Each row is a point. Each copy is the shape, with its points in the same order, stretched, turned, moved and blurred by noise. Some copies are also mirrored. Which?

Shape (8 x 2):
[[ 36 -32]
 [ 36  26]
 [-27   7]
 [ -2  15]
 [ 15 -11]
 [ -5 -15]
 [ 35  29]
 [  2 -38]]
Copy 1 (8 x 2):
[[ 11 -45]
 [-33 -21]
 [  1  17]
 [-14   2]
 [  3 -21]
 [ 14 -10]
 [-36 -17]
 [ 26 -27]]
Copy 1 is: mirrored
Copy 2 (8 x 2):
[[ 35 -50]
 [ 30   8]
 [-32  17]
 [ -7  15]
 [ 13 -20]
 [ -8 -16]
 [ 29  13]
 [  3 -41]]
Copy 2 is: only turned
Copy 3:
[[ -1 -60]
 [ 46 -19]
 [-21  34]
 [  9  12]
 [ -2 -22]
 [-20  -2]
 [ 47 -18]
 [-35 -28]]
Copy 3 is: only turned
Copy 4, 8 rows:
[[ 27  26]
 [-16  50]
 [-23  -2]
 [-21  20]
 [  4  19]
 [ -3   0]
 [-17  50]
 [ 22  -4]]
Copy 4 is: only turned

Shape, 9 rows:
[[-21 -14  27   5]
 [  1   2   5  -1]
 [ -2   9  28 -12]
 [ -6 -20   3  20]
 [ -1 -44 -11 -11]
 [-18   0 -12   6]
 [  1   2 -31  10]
 [  1  51  22  -2]
 [-18  11  15  -1]]
Copy 1:
[[-32 -24   2  -8]
 [-13   3  -6  -5]
 [-26   0   1 -27]
 [-13 -22 -10  14]
 [  4 -27   9   1]
 [-17   8  10  11]
 [  3  20  -2  23]
 [-33  36 -11 -15]
 [-26   4   2  -7]]
Copy 1 is: mirrored
Copy 2 (9 x 4):
[[ -4  -7  29   2]
 [  0  11  -3  -9]
 [-10  32  18   3]
 [  9 -22   9 -16]
 [-31 -31  10 -41]
 [ -3 -16 -17   3]
 [  8 -12 -37 -16]
 [ 16  60 -16  30]
 [ -1  10   2  12]]
Copy 2 is: only turned
Copy 3 (9 x 4):
[[  5  37  22   3]
 [  2  11   4  -1]
 [  0  33  -7  -9]
 [ 14   9  27  17]
 [ 23   8  51 -12]
 [-13  10  16   1]
 [ -5 -13  11   5]
 [-22  20 -45   1]
 [ -8  28   1  -2]]
Copy 3 is: only turned
Copy 4, 9 rows:
[[-32 -15  16  18]
 [  2  -7   5   3]
 [ -4 -29  23   6]
 [-28   8   4  16]
 [-24  23  13 -35]
 [-14  -9 -22  -1]
 [  7   2 -30  -9]
 [ 26 -53  -7  31]
 [-10 -31   0  13]]
Copy 4 is: mirrored

Shape, 11 rows:
[[ 11  19 -19   0  33  11   1  32]
 [ 14   7  -5  25  33   5  35 -19]
 [ 31   4  19  16 -16 -18 -22 -14]
 [  4  15  29  27 -18  -3 -10   9]
 [ -8 -27 -14   9   1 -36   6  -3]
 [ 30  -3 -24  34   1 -26  -8  -1]
 [-32 -19  11 -23  -3  29   9   2]
 [ -4 -15  24  21  33  21   8   1]
 [-12 -19  12   2  -6 -39  23  26]
 [ 14 -22 -16 -24   6  29   3  49]
 [-19 -14 -35  10 -11  28  22 -18]]
Copy 1 (11 x 8):
[[  1  30  -3  -8  -3   6  25  -1]
 [ 10   4 -25  22  46  20  12 -38]
 [ -1  -8 -28 -38   1   7 -28   2]
 [-10 -10   9 -29   3  15 -22 -15]
 [ 28  -3 -19  15  29 -10 -27  47]
 [ 16 -11 -29 -11  16  18  -4  29]
 [-15   4   6  36  11 -39  -6   0]
 [-36  29  -4  26  30   6  -5 -21]
 [ 34   7   7 -13  40 -22 -44  29]
 [-14  25   0  -1  15 -46  20  41]
 [  6 -38 -12  60  21 -12  26   2]]
Copy 1 is: only turned
Copy 2 (11 x 8):
[[ 18  22 -19  -2  21  10  25 -17]
 [-26  -1 -26 -27  11  -8  -8  43]
 [-41  -4  16  -8 -25  13 -36 -11]
 [-37   5  15  11  -8 -18 -26 -12]
 [ 12 -14   5   3  13   7 -39  23]
 [ -9  14 -18  -2   4  16 -49   9]
 [  3 -47  23  -4  36   9  29  -1]
 [-29  -5  23 -37  44 -17   3  18]
 [  9   7  18  39 -13  -3 -20  22]
 [ 20   8  12  23  43  48  47 -15]
 [  7 -44 -28  -2  53  27  -1  22]]
Copy 2 is: mirrored

Shape, 14 rows:
[[  3   1  20   2   2 -12  -3 -17   7 -13 -32]
 [-13 -10  -7   5   7  -3   4 -22  -8  -6 -10]
 [  0 -16   3  -3   9  33   9  -4  22 -13   2]
 [ -6 -13   2 -20  24 -24   9   9 -14 -13  -4]
 [  4  52   4  -7   1 -17 -14  -3  -5   1  -7]
 [ 32   5  -5  17  -2   0   7 -18 -19   0 -15]
 [ -5   3  19   4 -10  25  22  -5 -20 -37 -30]
 [ -2   9   2  32   5   0   7 -14   6  -2  19]
 [  2 -40  -4  12  -6 -25   9   2  18 -16   3]
 [  0 -29  -9   5  -3   1  -8  -2   4   3  -9]
 [ -4  -3  -6 -11  23   5 -32  -1  15 -24   5]
 [  8  23  -8 -13   4 -12  31  -4   4 -23 -21]
 [ -9 -19   0  18  13 -19   9  14  13   0 -10]
 [-12  -1  27   3 -11   6  12 -33 -14  -7  -9]]
Copy 1, 14 rows:
[[ 17 -14  -1  13   0   4   2  -2 -11 -23 -18]
 [ -6   4  -9  20  -4  -7   2  17 -19  -8   4]
 [-15   6 -16 -22  -6 -10  21  30   3 -28   7]
 [ -8  23  -2  22 -16  10 -13   0  -2 -19 -10]
 [ 34  -9  -3  18 -16   8  -7 -19   1  25 -19]
 [ 10 -20 -11  30   4  -3  -5  14   9   1  20]
 [  8 -17 -60   5  -7   1   2   1   2 -38   7]
 [ 20  15  10   3  -5 -12   1  19  -8   9  23]
 [ -8  24  24   4  -4  19   2  13 -33 -15  26]
 [-19  10  -6  -2  13   1   0  19 -12  -7   2]
 [  3  19 -10  -2  -4  10  26  16  -2   5 -23]
 [  6 -20 -10  22 -39  18  -9  -2  -5 -17   5]
 [-10  25  15  -1  -7   9 -24  28 -18 -13   7]
 [ 20  -5 -15   9   7 -22  11 -14 -15 -26   4]]
Copy 1 is: only turned
Copy 2, 14 rows:
[[ -6 -11 -19  12 -21  -3   4  26 -22  24 -10]
 [ -9  -2   7  -1 -11   1 -12  -2  -2  29   4]
 [ -7   1 -13 -18 -10  30 -16  -9   5  -1 -16]
 [  0  -5  21  31 -27 -16  -9  -9  15  15 -16]
 [ 18   8  13  19  -9   2  14   3 -35   9   9]
 [-25   0  13  -1 -14   9  36  11 -10  26   9]
 [  4  -5 -17  -5 -33 -14   4  21   3  22  35]
 [-17   3   2 -12  -3   2   2 -24 -26  -3   4]
 [-29   0 -21  21  -1  -2   6  -9  11  17 -33]
 [-11  -2  -2  -1  17  12   3   3  12  23 -19]
 [ 17 -21  -4  10   0  28 -31 -19   1   6 -21]
 [ -4  18   1  20 -52  -5  19  -3 -13  20  -6]
 [ -5  -2  -1   6  -4 -18  10 -16   0   8 -34]
 [-19   0 -11  -3 -13  -3 -13  27 -17  21  29]]
Copy 2 is: only turned
Copy 3 (14 x 11):
[[  3  11 -14  -3  -4  -6 -16  -1  23  19  -9]
 [ 17  17 -10   4  19  -1  12   6  15  14  -4]
 [ 20 -20 -13  21  10   1 -16  26  25  -9  -9]
 [ -7   1   1 -12  27  -5   2   1 -26   4 -36]
 [-13   7   1  -8 -12 -31   1 -23   2   5  12]
 [ -7  27  -5   0   2  23   0 -14  17   2  20]
 [ -1   1 -25  47   4   5 -23 -19  -1  -1 -13]
 [ -1   7 -20  -4  18  -3  -3  14  18  20  28]
 [  5   6   4 -18   0  36 -12  42  -9  30 -16]
 [ 26   7  -4 -10  -3  17  -6  15   1  22   0]
 [ 14 -32   5  -8  16  -9 -19   6  10  21 -14]
 [-13  17  24  27   0 -11  -2  -1   0 -15 -22]
 [ 12  12  -1 -19  13  -3 -25  24 -10  26  -7]
 [  6  15 -46  15   0  -5  20   2  20   5   1]]
Copy 3 is: only turned
